Each row of a before or after table is a point. One or more steps were done to the points. Then noise was added and the rows were shuffled. The steps act on columns, c1 being the first. What was done? A step turns or swaps two columns, mirrors them in a line or flattens them onto one, adds a multiple of one to another, or multiplies or shifts one. Angles are multiples of 10 degrees, from the lower column toward the higher: turns from -170 to 170, lines from 10 to 170 but not 90. Use the fewest steps. Two steps may share a column if one is a turn and the other turns, adds or multiplies; they go together, in the order done. Otherwise the lowest column goes first.

Before (8 x 3)
[[-16  31 -21]
 [  5  -1  44]
 [ -6   2  13]
 [ -8   3  -1]
 [-40  12  18]
 [ 64   1  18]
 [ 73 -15 -19]
 [ 23 -17 -15]]
After (8 x 3)
[[ 45 -24   7]
 [ 14 -20  -6]
 [-24  15 -12]
 [-22 -32  74]
 [ 14 -20  64]
 [ 23  -6 -36]
 [  1 -17  -9]
 [-13 -39  22]]
Steps: swap c1 and c3; shift c2 by -20

Before (9 x 8)
[[-53   4 -45 -16 -28 -24 -25 -23]
 [-44  34 -14  31  42 -42   3  27]
 [-22 -30 -25 -32   0   5 -32 -33]
 [-22  39   4  42  15  -6  -1  -4]
 [-15 -25 -56 -17 -20  30 -25  -9]
 [  1  38 -13   7  21 -25  23   3]
 [ -7  37  15  -3  10 -11  -4  33]
 [-29  14  -4  54   3 -64   7  16]
 [-30   8   6 -25   7  19  30  11]]
After (9 x 8)
[[-27   2  23  52   5 -80   7  21]
 [-16  -2 -64 -17 -23  36 -32  -5]
 [-21  -1  28  42  17 -11   7  -2]
 [-31   0 -10 -23   6  25  32  18]
 [-58   0 -52 -16 -32 -29 -37 -13]
 [  0   0 -12  10  19 -33  33   4]
 [-26  -1 -43 -31  -1  10 -31 -30]
 [-37   0   5  30  43 -53  25  32]
 [  0   0  11   1   7 -15  -1  35]]
Steps: turn c1 and c8 by -10 degrees; multiply c2 by 0; add 0.5 times c4 to c3; add 0.5 times c5 to c7; multiply c6 by 1.3

Before (14 x 14)
[[-13  55 -32 -11 -16   5 -15  38  -9  31 -16  -2 -14  29]
 [ 26 -18 -12 -19   7  -8   5 -41  45 -45   9   7   8 -24]
 [-31  -8  10 -10  21   7 -61 -21  13 -21  54  43   1 -52]
 [ -7  -2  53 -37   4  11   4 -27  28 -29  11  12   0 -24]
 [-43  11 -12  37 -32 -40  10 -15  -5 -38  -3  -4 -20  -3]
 [-19  17 -20   8  28  -7 -26  28  50 -10   6  41  20  29]
 [ 35  -3  33 -13  -1   4  16  -3  12 -57  27 -14 -37  10]
 [ -1  13 -43 -17  16  -4  48  32 -20   2 -22  23  -8  16]
 [  9  -1  19  -6 -15  13   5  60  33 -19  -1 -37  29  12]
 [ 25  35 -14  30  30 -33  15  -7  -9  28 -15  55   1   0]
 [-15 -44 -21   5  -5  -7  54   9  49  28   3  10 -17  -6]
 [  9   4  12 -21 -15  24   0   4   5  -3  16   4  41  50]
 [  9 -14   9  29  28 -33 -17 -23 -19 -29 -41  22 -40  -5]
 [-31 -18  -1 -39   5 -49  -9  15   6 -28  29 -22 -31  -7]]
After (14 x 14)
[[-31  -8 -20  14  63   7  47 -20  -7 -18  43 -33 -39 -50]
 [-12  54  16  -8 -50   4  21  39 -11  29   1 -11   0  29]
 [ 27 -17  14  47  20  -9 -12 -40 -11 -45 -13 -10  -3 -24]
 [  0  12  29 -13  49  -4 -31  31 -20   2 -20 -36  38  16]
 [-33 -19  16  13  14 -49  28  13 -38 -28  16  20  18  -6]
 [-44  11  10 -14 -95 -39   5 -14  35 -38 -22   0  21  -4]
 [ -7  -3 -53  34  12  11  -4 -29 -33 -30  -3   7   3 -26]
 [  8  -2  -3  33 -48  11 -22  59  -2 -21  -9  42 -19  10]
 [  9 -15 -12 -21  83 -33  39 -21  27 -29 -57 -15  19  -5]
 [ 24  36 -16 -15  90 -34 -11  -6  29  27   2 -57   9   0]
 [ 10   2 -13   9 -46  26 -25   2 -21  -2  14  -1 -31  49]
 [-19  18   0  47  84  -8   7  26  17 -10   1 -44 -30  28]
 [ 37  -4 -26  13  -4   3  12  -3 -12 -58  -2  25  39  13]
 [-14 -44  31  46 -18  -5 -28   7  14  28  18 -17  47  -7]]
Steps: turn c3 and c12 by 160 degrees; add -0.3 times c2 to c3; mirror c4 and c9 in the line at 50 degrees; multiply c5 by 3; turn c7 and c13 by 140 degrees; add 0.5 times c10 to c11
